Every row gives one point. Before rounding, the points of a table are all equally far from one centre. They may lie mostly on one side of it. Write the centre, to within rounding.

Points:
[[-58 -28]
 [-15  21]
 [  4 -39]
 [-59  -6]
 [-20  22]
 [-38  19]]
Centre: [-23 -15]

Points, 12 rows:
[[-58  -8  12 -55 -25 -35]
 [ 11  29   9 -47 -43 -39]
 [-18  -1  14  21  -7  16]
 [-42  30  34   7 -29 -45]
 [  4  27 -22  -1 -42  13]
 [ 13 -21 -27 -56 -19  -9]
 [-67 -10 -38 -41 -32 -20]
 [-17 -15  11 -50  23  -4]
 [-26  39  25 -39   5  -7]
 [-24 -11 -64 -38  18 -54]
 [-62  -2 -19 -47  -2   2]
 [-13  21  35 -23 -26 -69]]
Centre: [-19   5 -15 -12  -9 -34]

Points, 18 rows:
[[ -9   6 -10   2 -13 -38 -61  -4  31  12 -48]
 [ -6 -11 -35  20  21   6 -25 -17  -6 -38 -64]
 [-28  20  15  15  11 -64  22  -4 -21 -38 -28]
 [-42 -41 -16 -20  -4 -27 -40 -13   6  17 -35]
 [-31 -52  14  -3   4 -48  -7  -7  40 -21 -68]
 [-44   8 -33   4 -25 -29 -11 -19   9  11 -71]
 [-35 -23 -22  37  10 -57 -17  -1 -12  10 -44]
 [-31  -7 -30   1 -32 -41  -3  44  62 -14 -34]
 [-52 -35  -8 -22 -16 -70   3 -28  23  -9 -33]
 [-57  30 -12  -2  22 -66 -19 -31  32  -3 -35]
 [-23 -48  -7  57  36 -36  12   7   0 -24 -11]
 [-40 -15 -26  25 -13 -10 -55 -41  11 -23 -45]
 [-63  15 -44   5  15  -6 -20 -59  26  -9 -28]
 [-16  -6 -41   4 -22 -66 -10   5  56 -31 -49]
 [-16 -21  -8 -15 -47   9 -11  -3   9 -47 -52]
 [-43 -24 -27  55 -24 -46   9 -27  39 -54 -22]
 [-54   4   0   9  -8 -71 -30 -33   6 -18 -36]
 [-84  10  -5  17 -22 -24  -9   9  18  -9 -53]]
Centre: [-20  -4  -4  11   3 -15   3 -11  30 -15 -15]

Points (25 x 18):
[[-10  38  72 -13 -26  17 -16  26  -4   0  23  -6 -22  92  15   4  11   8]
 [ 22  23  34   7  -7 -19  14  25 -27   9  -7  42 -40  48  47 -44 -13   8]
 [  3  25  61  62  -1  30 -11  29 -15  -7 -42  -4   3  60 -21  39 -24  12]
 [-12   7  51  52 -25  -2  -4  30 -58 -13 -32   1 -37  44 -12  45 -13 -33]
 [ -2  -5  64 -19 -25   6 -17  19 -47  47  13  25  -7  56  32  23  -9 -10]
 [ 23  27  66  23  -1  27   5 -23 -60  -8  27  20 -32  85 -27  32 -22   6]
 [ -9  26  53  34  14  26  -5 -16 -65 -51 -11  30 -21  30  32  47  17  -4]
 [ -9  13   6  15  11   4  -5   4 -77   5  -2  28 -76  37 -30   1 -17 -12]
 [-12  29  39  50 -12 -25  17   8 -56  11  -6   6 -15  42 -42  35 -44 -20]
 [ 24  30  47  36  -5 -45 -40  19 -39  12 -20  -5 -32  58 -13   3 -10  20]
 [-12  36  49   1  21 -31 -20  12 -63  -1 -12  15 -24  49 -19 -21  23   7]
 [ -8  39  51  34 -29   4 -33  14 -46  23  18  31 -40  42  31  11  20 -22]
 [ 15  37  51  36  -8 -34 -38  16 -58   0  -9  51 -15  50  -6  26  -1 -23]
 [  3  35  65 -11  10 -11  -1  16 -44  23 -20   9 -24  42  25  11  25  30]
 [  2  23  48  28  20 -15  -8   6 -50  -1 -37  48 -29  74  19   7 -27 -49]
 [-12  38  61  40  25  -5 -35  -7 -10  41  -5  24   6  75  10  14  -4   1]
 [-11  12  28  19  38   9 -24  17 -35   8 -69  11 -34  61 -19  18 -42   6]
 [-19   4  61  16  -7 -22 -43  26 -15 -21 -24  45 -35  36   4  46 -59  22]
 [ 11  30  53   4 -46 -13   3   1 -56  16 -47 -11 -27  46   3  14 -40  17]
 [ 13  19  35   4  27 -25   3  18 -64  -1 -13 -14 -23  38  17  59   4  24]
 [ -8  24  64  -5  -1  -1  -8  16 -30   4 -21  30 -24  65  46  35  22 -41]
 [ -3  32  57  23  19  -4 -41 -30 -47  -9 -24  26 -36  87  38   6 -16 -16]
 [-44  13  51  29 -12  36 -32   0 -53  22  -7 -14 -35  54 -18  -2 -31 -29]
 [ -6 -10  23   9  15 -14 -21   8 -49  19  -4  44  10  75   2  52 -65 -16]
 [-19  11  47   4  22   5  24 -12 -58 -34   8   6   3  42   4  41 -83   3]]
Centre: [ -3   8  19  10  -6   8  -8  -4 -15 -16   0  13 -13  43   3  12 -18   0]

Points:
[[  7 -27  13 -55  -7 -16 -70 -22   6  -7 -11  37  16  45  19 -24  37  38
    1   5  58  72  12 -21]
 [-25 -27  30  -9  26  41 -43  15  18  35 -42 -24  31   6  -4 -41  35  27
  -16 -46  10  51 -46   4]
 [ 33 -13 -31   4  46 -47 -40   4  34   5  14  34  54  22   0 -33  24   5
  -15 -27  16   7 -14 -39]
 [ 11  -4  37 -31  28 -16 -37 -16  31 -20 -73  24  20  31  26 -43  48  29
   -9 -23  29  75 -49  14]
 [ 13 -47  36 -59  60 -32 -42 -17  49  24 -28  41  50   7  40 -49 -14  52
  -46   9  33  31 -40  14]
 [ -2  -1  20  -1  68   5 -12   2  11  -9 -58  30  49  -9  31 -53   3  58
    8  -8  -2  69 -10  19]
 [ 23 -14 -16 -37  32  14 -90 -46 -11  20 -39  15  15  39  34 -10  11  24
   25 -28 -10  22 -19  37]
 [ 30  16  23 -18  56 -30 -57  -5  19  27   5  29  -3  -6  14 -74   7  58
  -34  -5 -12  48   7  28]
 [ 10  -8 -22   3  38 -22 -17 -28  47 -17 -31  11  33   4 -49 -41   9  62
    7 -24  20  34 -39  -8]
 [-11   5 -10  -8  80 -22 -57  45  -5  31 -31  24  32  31 -24 -35   1  40
   -8  -5   8   8 -37 -18]
 [ 26 -16  15 -51  36   7 -31 -23 -13  40  -4 -24  34  52 -30 -14 -30  20
    4 -10  34 -18 -41  18]
 [ 13  17 -15 -44  -7  12 -35  12  30  18 -53  16  15  35  10 -10 -21  12
  -36 -38  26  56 -44 -14]
 [ 20   0  38 -54  -3  12 -28 -11   4  33 -13   6  34 -14  10 -23  26  38
    7   9  -4  63 -52 -35]
 [ -3  -8  51 -46  35  15  15 -18  12  46  -2  23  40   1  24 -40  29  26
   34  13   5  38 -51   2]
 [ 12 -15 -16 -61  -1  20 -51  30  39  -7 -32   2 -10  51  -8  -7  -7  10
  -17   3 -10  13 -39  -4]
 [-38 -29  -3 -33  49  47 -39 -39  15  18  -2  -9   6  29  12 -30   7  18
  -31 -29  41  27 -27  62]
 [-10 -47 -17  -3  47   1 -13  -2  -1  49 -37   9  35  19   2 -65  17  59
   36 -37  37  18   8  34]
 [-15  -6  42  -5  24  45 -32 -15   2  29 -72  -1  28  -3   0   1  -3  31
    2 -29  37  47 -37  -2]
 [-42 -10  10 -81  54  10 -44   4 -28  20  -2  44   5  32  19 -51 -36  39
   -3 -34 -15  26 -19  31]
 [ 10   7  19 -27  11  14 -45  -8  10  31 -56  25  38   2  23 -21 -16  46
  -41 -35   5  57 -63 -24]
 [  1  19  16 -24  27   0 -43 -54   9  17 -22   4   8  -2  -1 -51 -25  26
   26 -64  62  38   2  -5]
 [-47 -35  45 -70  48  15 -46 -34  11  24  -3  57  -8   1   3  -5  17  44
  -21 -36  33  21   2  61]
 [ 27 -37  42 -44  63  28 -23 -41  -2  20 -58  23  27  25  26 -16  -1  69
   -7  16   9  45   6  11]
 [-24  12  34 -36  25   5  -2  -4 -54  10 -22  39  17  -8  26 -20   3  40
   40   8  12  17 -40  -2]
 [-16  10  12 -15  73  -4 -68 -16   6  21 -22  46  45 -37  15 -38 -22  51
  -21 -47  58   5 -35  11]
 [-46 -31  21 -38  59 -10 -35 -21  46  -3 -32  44  13   1  34 -42   8  24
    9   7  46  36 -40 -43]
 [-21 -16  29 -33  46  40 -31   4  27   5  13   6  53 -11   4 -15 -22  60
  -28 -43  18  63 -48  29]
 [  3 -15  25  20  45  17  -2   5   2  16  -6  38  39  61 -15   0 -15  30
   -8 -13   9  59 -29  20]
 [ -4 -43  49   2  17 -32  -6 -12  30  12 -57   5  57   1  -2 -71  -2  37
  -22  -1   5  14 -12 -20]
 [ 12 -52  15 -37  47  11 -54 -53   3  31  -7  24  12 -18  10   2  10  32
   15 -39  14  41 -74  24]]
Centre: [  5 -19  17 -39  29  -5 -35  -2  11   4 -15  26  24  10   5 -28  10  28
  -7 -21  22  15 -11  13]

Points, 28 rows:
[[-33  49   9 -40  15 -36   5 -12 -28   0 -26 -40   7  35 -26 -12  13  -6
   28  25   9  -4  56 -41]
 [-35  50 -27  13  64 -68  19  12 -54  12 -28 -35  24  28 -19   2   3 -10
   55  14  22  -3  35 -34]
 [-46  50   3  10 -10 -56  -2   1   4  15  14   4   1  10  15  12  12   9
   72  21  47  34  53 -54]
 [-51  35 -49  10   2  -7   6   8  -8 -24   3  -6  36 -19  17   7  -4  24
   11  47  28  19  34 -55]
 [-52  61  -8 -50  19 -57 -12   0 -15 -14  17  -9  19  -9 -25 -11  -8  12
   76  19  16   3  44 -42]
 [-40  92   4 -23  31 -59   9  13  -9  -8 -12 -17  37  24  -7   1   9   3
   45  52  22  24  13 -19]
 [-52  26   4 -18  41 -41 -30  26 -60 -33  21  23   5  32   2   4   6  29
   37  55  15 -29  24 -36]
 [-72  66   1   0  34 -39  -4  24 -15  -5  11 -22  11  30 -19   0 -15   3
   39  26  -3 -21  47 -22]
 [-60  21 -49 -25  -4 -51   5   3 -51  20 -29 -15 -19   7 -42  30  -2  -6
   57  32  18  17  -4 -21]
 [-54  25   7   3  62 -41   5   8 -40   8 -10 -34  24  -3 -25   2 -22   3
   38  16  -2 -31  59 -36]
 [-46  44  -9 -18  37 -30  -1  15 -59 -26  17 -26 -15   9 -20   0   5  -6
   32  27  50   3  66 -19]
 [-23  32 -18 -19  40 -49  -4  -6 -17 -44   2 -51  38  -8 -43  22  -5 -14
   33  42  23  25  17 -30]
 [-77  20 -12 -33  24 -31  -5  53 -37 -18   0 -41  27  38  13  -8  11  -2
   51  22  34  13  42 -22]
 [-45  13   0  -9  20 -47  35  26 -30 -42  41 -13   0 -11 -18  37  -3   6
   33  35  16  10  35 -58]
 [-63  13   6 -16  46 -36   7  17 -23  23 -20 -31   3   6 -49  17 -10   8
   37  10  24   6  27 -46]
 [-52  36   8 -31   1 -24 -48 -11 -34 -33 -16 -38   5   7  17  -6  11   5
   80  44   3  27  19 -31]
 [-17  44  -6   4  32 -27   8  35 -46 -28   8  16  19 -23  21  26  10  40
   58  38  21 -12  43 -54]
 [-26  89  20   0  14 -50  11  15 -31 -24  38 -16  40   3   7  13   9   8
   54  23  18  -5  48 -30]
 [-56   3 -44   3  -3 -56 -13 -19   3  10 -16 -14 -27  34   5  18  24  52
   45  -6  24 -13   4 -26]
 [-49  27   0  -7  12 -36  39   4 -45  20  38 -18   5  18 -46   3 -18  24
   65   2  25  28  47 -14]
 [-51  24 -17 -25   1 -67  24  -4 -25   8  33  19 -22  17 -33  26  14   2
   32  26  -7  63  22 -40]
 [-49  55  -8   1  32  -1   4  -5 -44  18 -26  -5   8  53   1  22  15   9
   55  22  34  15  27 -41]
 [-95  27 -24   6  15 -76 -11  20 -14  11 -18  -3   3  25 -27  18  -4 -12
   73  22   4   2   7 -34]
 [-44  73 -21   5  42  -3  16  10 -48 -15  -9  10   1  23 -13  15  40  14
   62  36  28  -6  18 -10]
 [-70  56  -9  -9  -1 -52  -8   3 -18  30 -12 -10 -13  -3  10  37   0  35
   68  22 -16  22  22 -30]
 [-48  52 -11 -10  28 -42 -11 -14 -43  -1 -15   5   3   5  11  21  33  37
   37  15   0 -26  35 -74]
 [-73  55 -25  -1 -10 -30 -26  18 -33 -20 -12  -8  13  67 -15  -3  13  -3
   47  -3  22  42   6  -6]
 [-59  46  -4 -13  41 -65 -11 -15 -31 -20 -22 -13  -5  36  29  -6 -10  22
   67  35  51 -24  16 -25]]
Centre: [-24   7  -6  -2  12 -47   1  -3 -30  -4   1  10  21   0  14  -4  10  -7
  34   5   7   9   8   0]

Points (29 x 24):
[[  8 -16 -25  19  12   2 -24  -4 -49   9  10  33 -17 -46 -38  21  26  19
  -18  20 -24  57  25   4]
 [ 15 -13   8 -14  13   0 -31  17 -58 -15  39  37 -31 -18  19 -18  32  10
    0 -26  -9  25  16  -1]
 [ 24  -5 -45  -2 -25  -6 -52   0 -69  30 -18  24  -7 -21 -20  -7  18  15
   -2  26  -8  25 -13   8]
 [ 33 -33 -41 -10  -7  41 -46 -34 -25  35  -8  53  -9  11  12  27  26  -6
  -50 -30  28   5  -9  48]
 [  5  11  -6 -11 -29  38 -39  40 -54  46   7   3 -36 -13   4  20  65   4
    1   2 -19  43  23  14]
 [ 30 -33 -40 -20   7   9 -40 -35 -51  -3  -2  20 -36  23   6  23  22   1
  -32  15   9  38   7  42]
 [ 15  -5 -10 -18 -16   3 -86 -36 -31  25 -10  34 -32  15  11  15  33  52
    1   9   8  26 -35   9]
 [-13 -14   3 -18  20  23 -26   3 -25   1  -9  66 -30   1   8 -18  24  37
   41   5   9  60   6  56]
 [  5  27 -15   9 -44   6 -22 -32 -37   3  19 -21 -21  19  18 -10  31  26
  -11  23  31  37  -9  63]
 [ -6 -30 -31  23 -22  31 -59 -29 -26  65  -7   0  -2  42  -3  55  43  34
    2 -42  21   6   7   6]
 [-18 -14 -23  -8 -40  -4 -95  56 -10  22   0  -6  -9  -1 -24  29  -4   5
   12  -5  11  67  18  16]
 [ 15  -1  -4 -14  -9  16 -57 -29 -14  49  19   5 -18  35  23  34  47   8
   46  28  11  25  -9 -11]
 [ 48  18 -20   2 -15  39 -38   0 -29   3  -4  57 -55  14 -20  -1  -9  -8
   -6 -37  -8  16   9  36]
 [ 19 -27   6  44  -8 -10 -41  19 -48  -3  26 -30 -10 -20 -13  32   8  23
    6   0   9  55  10  -8]
 [ 41  -6 -41 -14   0  -3 -40 -20 -26   7  -4  35 -34  -4   1  52  30  33
    8 -52 -10  16   9  -1]
 [ 23  19   1 -11 -39  29 -35  13 -53  -4  -9  87 -12   2  46  55   9  56
   -1 -27  10  44  29  16]
 [-16   0 -34  -5  -4   2 -33   4 -57  18  16  18 -23  -4   8  46 -33  16
  -61 -17  30  19  -5  17]
 [ 26   3 -15 -27 -16  18 -54 -13 -33  64  -9  12 -26  -6 -24  49 -11  -4
  -28  -9 -14  54  38  37]
 [  0  -7 -50  52  -6  15 -53  -7 -16  42   4  52 -22 -14  56  34  -6  11
  -13   5  17  29  19 -17]
 [ 25  -5 -15  -3  -8 -21 -40  10 -14 -30  -4  29 -52 -29 -29  20   2  33
  -17  27  -2  33  -3 -21]
 [ 41  -4 -48 -27 -33  43 -56   5 -25 -13  12  20  -1  21   9  50  46  11
  -20  18  18  79  10  12]
 [  9  23 -35 -17 -37  52 -62 -28 -23  -8   0  40  -6   2 -18  12   4 -13
  -38 -24 -15  57  -2  -9]
 [ 21  -9  15   1 -19  24 -39  20 -71  21 -20  -4 -38   0 -14  14  35  33
  -54 -10  19  15  10 -37]
 [ -3  25   5  20 -36   0   4   9 -39 -14  23   7 -12  11  23 -24  54   7
   22 -19  -3  66  13  35]
 [  4  41  32  18  21  -2  -7  -3 -72   3 -22  49 -18  14  10   4  18   2
  -16 -30  -3  24  59  20]
 [  6  45 -33 -17   2  -6 -73  -6 -19 -27  40  28 -40  18 -13   9  26  26
   12 -13  39  21   6  15]
 [-21  28 -28  18  -9   3   4   7 -23  83  19  36 -28 -10  31  19  17  26
  -10  20  -9  31  29  20]
 [ 35   2  -9   0  -2  -8 -49 -10  -3   4  31  33  24  50 -21  14 -18  -2
   43  -3 -29  37  44  36]
 [ 11 -13 -39  -9 -29  28 -15 -29   7  20 -16  45 -29  15  16  20  21  80
   -5  -2 -14  24 -21  -8]]
Centre: [  1  -4   6   6 -27  10 -29   4  -3  13  -4  35   7  12  -5  18  20  15
 -11  -1  30  23  30  13]

Points:
[[-21 -42  54  -4   6   3  -6 -66  18  -5  -7 -14  13   2  16 -11  54  21
  -29 -26  10  17  18  70]
 [  6 -41  58  22 -22  17  -6 -49 -26   5 -19 -14  40 -33   7 -28  -4  -9
  -73 -12  42   0  36  17]
 [-11 -22  26  35  11  12  -4 -32  44 -30  -7   3  -6  13  38  18  20  32
  -64 -32  24 -40  33  10]
 [ 10 -17  51  42   1  49   2 -62  23   9 -24 -10   1   7  55  18  27   0
  -16 -34 -20 -21  24  27]
 [  5 -24  67  39  10  35   7 -36  31  30  19  10  -8 -39  19  13  65  19
  -39 -28  31 -12   3   5]
 [ -1 -40  52  72   4  -6  -1 -57  23 -51 -22 -29  -6   2   9  10  28   5
  -46 -50  25   7  32   8]
 [ -1  -1  68  39   9  13  32 -39  10  14   3 -14  11 -14   6  -6  45 -48
  -23 -45  24 -64  48  22]
 [ -2 -36  43  60  40  34  10 -40  57   3 -12  -6  16 -42  16   9  29  14
  -47 -38  13 -30  41  11]
 [-24 -44  39   7   9   8  12 -18  -4 -17   2  38  -6  12   5  -3  62  19
  -48   7   3  -1  32  15]
 [ -9 -52  63  51   1  14 -16 -17  47   0  -2 -20 -28  -9 -21   6  30  19
  -52 -39 -17 -21  26  32]
 [-17 -65  58  20 -32  -8  -1 -30  40  17 -14 -32   3   5   3   4  27  19
  -24 -61  34   3  33  41]
 [ 22 -40  95  33  -1  11 -12 -49   7   4 -47 -27  22  13  -2  -4  39  16
  -19 -22  -7 -49  50  40]
 [ 14 -19  22  38 -43   5  -7 -48   5 -21 -22   6  34 -18  15   4  41  27
  -73 -21  19 -29   4  83]
 [ 45 -37  47  45 -31  28  -1 -46  41 -15  -8  16  21   5 -10  10  39   3
  -30 -26  61   9   1   9]
 [ 53 -49  83  17  19  25  19 -23  21  13 -46  56 -14   1  32   0  17  24
  -15 -34   9 -11  33  24]
 [-12   8  51  31  17 -14   8 -53  47  38 -20  -6   3 -21  36  22  38  24
  -64 -16  13 -13  29  40]
 [ 16 -46  40  29   2  23 -14 -51  29 -10 -36 -44  24   9  21 -21  14  -6
  -80 -43  -4 -15   7  40]
 [-11 -13  39  30  11 -10 -27 -54  14  57  -7  -3 -19 -13   9  -7  61  16
  -50 -14  35 -12  42  42]
 [ 12 -13  67  52   2   3  13 -19  53   0  -8  34  15  -8  15  -6  29   3
  -38  -2  58 -36  29  28]
 [-11 -15  49  57 -19  13  35 -46  36  27 -32 -14  38 -11  20  37  52   4
  -38 -24   9 -10  21  -1]
 [  6 -15  60  41 -21  32  26 -61 -12  35  -9  26  -3  12  20 -13  53  16
  -58 -53  40 -18   3  35]
 [ 27 -75   0   4 -19 -16 -46 -21   6  12  -8   4  -5 -56   9  -2  58  29
  -45 -35  15   7  37  27]
 [ 25 -45  49  26   3  14  -3 -66   0  15  29  21 -22 -39 -10  -3  15  23
  -65 -21 -21   0  39  45]
 [ -9 -44  34  48  28  25 -19 -49   9  19  -9 -16  17 -22   3  16  33   9
  -53 -34 -37 -29  60  23]
 [-26 -25  33  19  -7   2 -24 -36  57  -3 -31  30   8 -24  34  42  24  20
  -66 -38  22 -30   8  21]
 [  8 -26  35  51  -6  32  -9 -78  23  -2   8 -21  -8 -29  32  -6  10  48
  -36 -38  29 -17  39  10]
 [ 17 -32  52  60 -18   0 -28 -42  24  11  23 -26 -14 -47  15  15  44  27
  -33 -31  -2  -2  38   5]
 [ -2 -33  71   6  33  32 -16 -43  15  30  25  -8   2 -24  16  17  57  20
  -42 -43  15 -28  17  25]
 [  3 -62  37  12 -17  24   4 -21  28  13   0   8  13  -5   6 -11  20 -25
  -40 -51 -17   7  52  52]]
Centre: [ 21 -16  23  16   7 -17   8 -32  -6   3 -33   5   4 -26 -11  -5  14  10
 -15 -42   8 -25  -2  16]

Points (31 x 24):
[[ 43 -19  20  32  18  22 -58  -5  36  -9 -43  39  40  19  11  -8 -12   6
   53 -46  18 -28 -65  20]
 [ 49  -2  25  15 -11  25 -14 -17  10  -7 -27  81  29  26  19  14 -30  11
   53 -66  -1  -2 -16 -27]
 [ 28 -53  27  44  -2 -31 -16   3  14 -10 -18  61  15  23 -14 -36 -16   5
   61 -41 -11  10 -38   8]
 [ 54 -17  -3 -24 -37   8 -31  -7  -8 -12 -35  75  34  -4  19 -14 -12 -14
   56 -78  11   8 -57   0]
 [ 50 -17 -16  41  17  28 -47 -12 -35   1 -28  18  22 -14  16 -18 -22 -16
   39 -50  16  -1 -49  51]
 [ 48 -32 -18  15  31 -26 -39   2  -2 -49  10   6  11  14  12   3  -8 -11
   -1 -37 -26  12 -28 -28]
 [ 29   4   0   2 -16  39  -3  -2 -21  25 -25  73  44  10  63  10 -29  -1
    1 -53 -10   2 -36 -23]
 [ 26 -50  -6 -32 -10  -2 -20 -11 -11 -30 -32  68   6  42  -8  -7   2 -20
   13 -87  20   5 -32   8]
 [ 92 -53  30   2  -7  -2 -37   2   0  -2 -13  15  10   9  16 -23 -14 -10
   38 -52  12  14 -49 -38]
 [ 42 -10   9  -4   8 -36 -62  29   8 -16 -29  45  68  10  25 -18  -3  -8
   37 -45  14 -34 -54  40]
 [ 74  17  -9  13   1 -23 -41  14  26  13 -38  33  58  40  42 -49 -11  -4
   48 -75  13 -15 -20 -12]
 [ 67 -18  -3   0  -8  35 -40  -1 -10  11 -19  21  41   8   2  25 -24   1
   13 -94   5  -1 -23  21]
 [ 44 -38 -16  11 -23  16  -9 -18  -4 -19  -2  50  21  15  -7  -6 -59 -49
   25 -48  -5  21 -47 -11]
 [ 39 -13  33 -10  -3 -14 -32  32  -4 -34 -20  23  42  26   2  -1  -4 -10
   70 -94 -13  14 -19   9]
 [ 19  37  11 -20  11   7 -49 -20  29 -19 -19  24  47  33  31   2   3 -35
   27 -43 -31  -8 -23   3]
 [ 70  -9 -12  14 -33  21 -41 -22  42 -34  -3  79  25  32  13 -20 -26 -17
   27 -50  -4 -30 -23   3]
 [ 52 -21  21  16  -1  11 -25  70  -8 -16 -65  63  46 -11  32 -20  13  11
   21 -41 -14  -3 -53  -1]
 [ 60 -15  22  16   6 -25 -22  -9  53   5 -11  50  75  13  15  12 -35 -10
   30 -61  16   3 -60 -16]
 [ 50 -12   7  32  13  15 -19 -22  19 -18  -5  22  26  40  30   0 -37   0
   46 -75 -13 -15 -72  -9]
 [ 62  -5 -12  20  -9   4 -46   6  -3   8 -20  40  46   5   7 -16 -45 -21
   15 -80   8 -17 -51   4]
 [ 88  -5 -30  13  26  22 -57   7  -8  -3 -61   1  21  23  21   2 -22 -27
   33 -39  13  11 -27  22]
 [ 38 -39  -9  26  24   2 -64  11  36 -13 -25   3  32 -20   4   7  -4 -32
   21 -48  16  14   1 -21]
 [ 37 -24  -3  40 -44 -10  -3  -1 -46 -17 -24   0  21  16  40   6 -32  -9
   48 -52  37 -21 -67  55]
 [ 25 -14  21  34 -11  50 -55  -5  21 -29  14  62   6  27  14 -29  -8  19
   44 -47  -7 -23 -26  28]
 [ 65 -32  -3 -13  20  20 -20  16 -20  -5 -11   3  44   4  30 -17 -12   8
   68 -41 -23 -21 -25 -30]
 [ 68 -50  36  -9   3  23 -49 -19  18  -5 -42  31  19  50   5   4   1  -4
   55 -46   8  19 -53  23]
 [ 73  -1  11  24  44  22 -21  37 -19   4 -29  48  10  10  33  10 -34 -15
   60 -62  48  -4 -33  10]
 [ 37 -36  21 -15 -24   3 -45  31  -2 -27 -69  33  18   3  44 -36   5  12
   -3 -65  -5  30 -50 -18]
 [ 62   6  33  16  14  19 -13  18  21  28 -19  27  42 -13   6 -17 -10 -40
   56 -43 -26   4 -18 -15]
 [ 17  18 -33  -1   6  36 -33  -7  20 -56 -57  -1  52  28  15   6 -39  -3
   34 -57   4   4 -48   2]
 [ 68  -4  21  12  39   8 -23 -13  20 -16  -7  12  30   0 -15 -13  12  -2
   52 -57   5 -43 -36  -2]]
Centre: [ 40 -10  -4   6 -10   8  16  16  21 -21  -9  22  30  20  37 -16   8   1
  18 -23  34  21 -20  24]
